Every row gives one point. The window is the flat piece filled in between its corners: a triangle in 3 columns, a solid with four corners in 4, and so on. A path goes straight from each point to the next, and from the last back to the first. List the points from which the path goes on through the window.

Window, 3 rows:
[[ -1.7  26.2  17.0]
 [ -2.0 -14.6  -9.7]
 [-20.3 -22.2 -33.0]]
Path:
(1): [ -4.2 -29.6 -48.3]
(2): [-11.0  10.7 -42.4]
(3): [-16.3 -34.9 -24.7]
(4): [-13.6  20.8  21.6]
(5): [19.4 12.1 -9.9]
(6): [ 6.9 24.3  6.8]
(7): [-13.6  20.3  22.3]
(8): [-7.8  7.0 32.4]
(9): [ 6.8 12.4 -5.5]
(10): [-10.1 -16.8 -45.4]
(11): [-21.5 -33.2 -24.5]
(12): [-11.9 -43.0   6.4]
(13): [  2.3   3.4 -17.9]
(14): [ 9.6 36.3 13.5]
(15): [-16.8   6.5  14.9]
(16): [-35.1 -15.0   2.0]
Through the window after points: 4, 6, 12, 14

Window (4 x 4):
[[-18.0  30.5   3.3  -8.5]
 [  2.1  13.4 -32.5 -10.9]
 [ 21.5  30.6  -3.1   8.9]
 [-37.1  -4.8  61.4  10.0]]
Path:
(1): [-31.0  26.8   7.8  30.4]
(2): [-21.4  13.1 -11.4  19.7]
(3): [ 39.9  14.0  -5.8 -27.5]
(4): [ 20.2  24.9   3.1 -31.8]
(5): [-32.0  21.6 -10.3   8.4]
(6): [ 6.7 16.5 -4.5 34.9]
(7): [ 22.2  43.3  27.0 -23.5]
(8): [ 20.2  28.7  -9.9 -24.3]
(9): [ -8.1  10.4 -16.2  15.1]
(10): [-29.8  12.8  -2.4   6.0]
(11): [ -1.5   3.9   5.9 -22.5]
(12): [ -4.9  -0.2   3.7 -15.9]
Through the window after points: 4, 8, 12

Window:
[[  8.9   2.4  19.9  -5.1 -18.1  22.5  19.1  -3.3]
 [ -2.2 -16.2  23.6 -21.0  13.7 -12.6   6.0 -28.5]
 [ 18.0 -12.1  22.4  -4.0  -3.8  16.6 -27.2   4.0]
 [ 22.2   5.6  13.4 -22.1  30.4   4.1  -3.5  11.4]
 [-52.3 -17.7 -24.4  17.3  50.3  61.0 -44.5  49.0]
 [ -3.3 -23.5   1.3  51.1 -25.8   2.6  28.3  17.0]
 [-15.1   7.5  -8.3 -15.7   9.3   7.0 -30.0  10.6]
 [-27.4 -18.0  46.1 -30.5 -19.4  -9.5 -18.2  27.9]]
Path:
(1): [ 23.4 -46.4  20.7 -17.1  -0.3  29.5 -13.1  20.8]
(2): [-15.2  18.7  26.0  -4.0  -6.0  -7.3 -23.7   2.4]
(3): [-16.3   1.4  24.7   0.7   2.7  18.5 -14.4  12.4]
(4): [-14.1 -18.7   9.8 -18.5  -4.0  11.9  -6.2  20.4]
(5): [  2.9 -19.4 -36.5 -10.3 -11.2   0.0 -19.4  14.7]
(6): [-29.5  14.8  52.9  -9.2  18.3   9.9 -13.6   5.3]
(7): [-28.6  25.8  12.1  39.4   0.1  -3.0  -4.3  11.5]
(8): [ 20.3 -40.5   8.6  -7.3  -2.9   6.9  19.2   2.6]
Through the window after points: 1, 3, 5, 7

Window (11 x 11):
[[ 22.2  11.0  -0.6 -31.2   9.3 -27.9 -15.7   9.0 -28.8 -36.2 -26.3]
 [  9.8 -10.8 -13.3  -1.2   1.8  -8.5 -53.7   7.4  13.4  -4.0  23.2]
 [ -5.2 -20.1  -2.1  49.6 -20.9  -5.8  13.9  54.1 -54.7  -7.9 -29.3]
 [  1.3 -16.6  -5.5  12.5 -17.7  -4.3 -12.1  15.8   4.2 -10.1 -73.7]
 [  6.8  17.7 -22.1  -6.2  45.4  -1.4  10.2 -26.9   2.3  10.2 -25.8]
 [  4.6 -24.7  10.9 -28.8 -22.2 -20.2 -22.7  11.4 -18.5   2.3 -17.0]
 [ 29.2   8.9  14.1  29.6 -18.8   0.7   4.6   0.9  27.5   3.0  28.0]
 [ -4.9  41.6 -29.1 -11.1  29.0  73.4  -4.7 -40.0  -1.7   3.2 -28.3]
 [-26.2 -19.1 -20.4 -54.6   4.8   7.3  -6.1   8.3  13.7 -30.7  19.9]
 [ 20.8 -35.5   6.7   6.8  17.8  31.7 -24.0  -2.7  23.5  -2.9 -29.4]
 [-45.6  -2.9  24.6  18.3  42.7  12.5  -2.5   6.8  23.4  -3.2   7.3]]
Path:
(1): [ 57.9  -8.0   1.3 -15.3   3.6  50.5   6.7  40.1  12.7   4.7 -13.4]
(2): [-15.5  17.2   4.1 -18.4  24.4   1.7 -17.1  40.7  17.3  34.1 -12.6]
(3): [ -9.1 -22.9 -14.9 -28.7  -6.0   4.7  -7.3  -3.4   1.8 -32.2  -3.8]
(4): [  2.6   1.3  -8.0  -1.6  10.4 -15.6 -10.8 -21.8 -16.5 -19.5 -12.4]
(5): [ 22.7  10.2  17.2 -32.6  13.1   1.5 -10.1  57.1   4.8 -17.6 -25.4]
(6): [  8.8  37.7 -10.1 -36.9  12.3  -4.3  -1.3  36.6   5.5  20.7 -13.4]
(7): [  0.0 -15.0  -9.9  20.4   8.2   5.6  -5.1 -11.3  -8.1 -10.6 -34.7]
(8): [  0.7 -10.0  11.4  12.2   5.0   5.1 -15.4 -19.9   5.2 -15.1  -3.7]
(9): [-17.4 -14.8 -10.1   3.0  15.6  24.6  -0.8  41.2  13.3  17.3 -22.9]
(10): [ 11.3  11.6  -5.1 -24.6  27.4 -17.0 -21.1  28.2   6.3   3.2 -14.7]
(11): [-21.0 -18.0  -8.7   6.8 -24.9  14.8   5.7 -15.9 -21.2 -35.0  -5.6]
(12): [-28.6   4.6 -11.2  -5.1  16.4 -11.8 -27.9 -34.9  13.5  -9.8  -8.0]
Through the window after points: 2, 4, 6
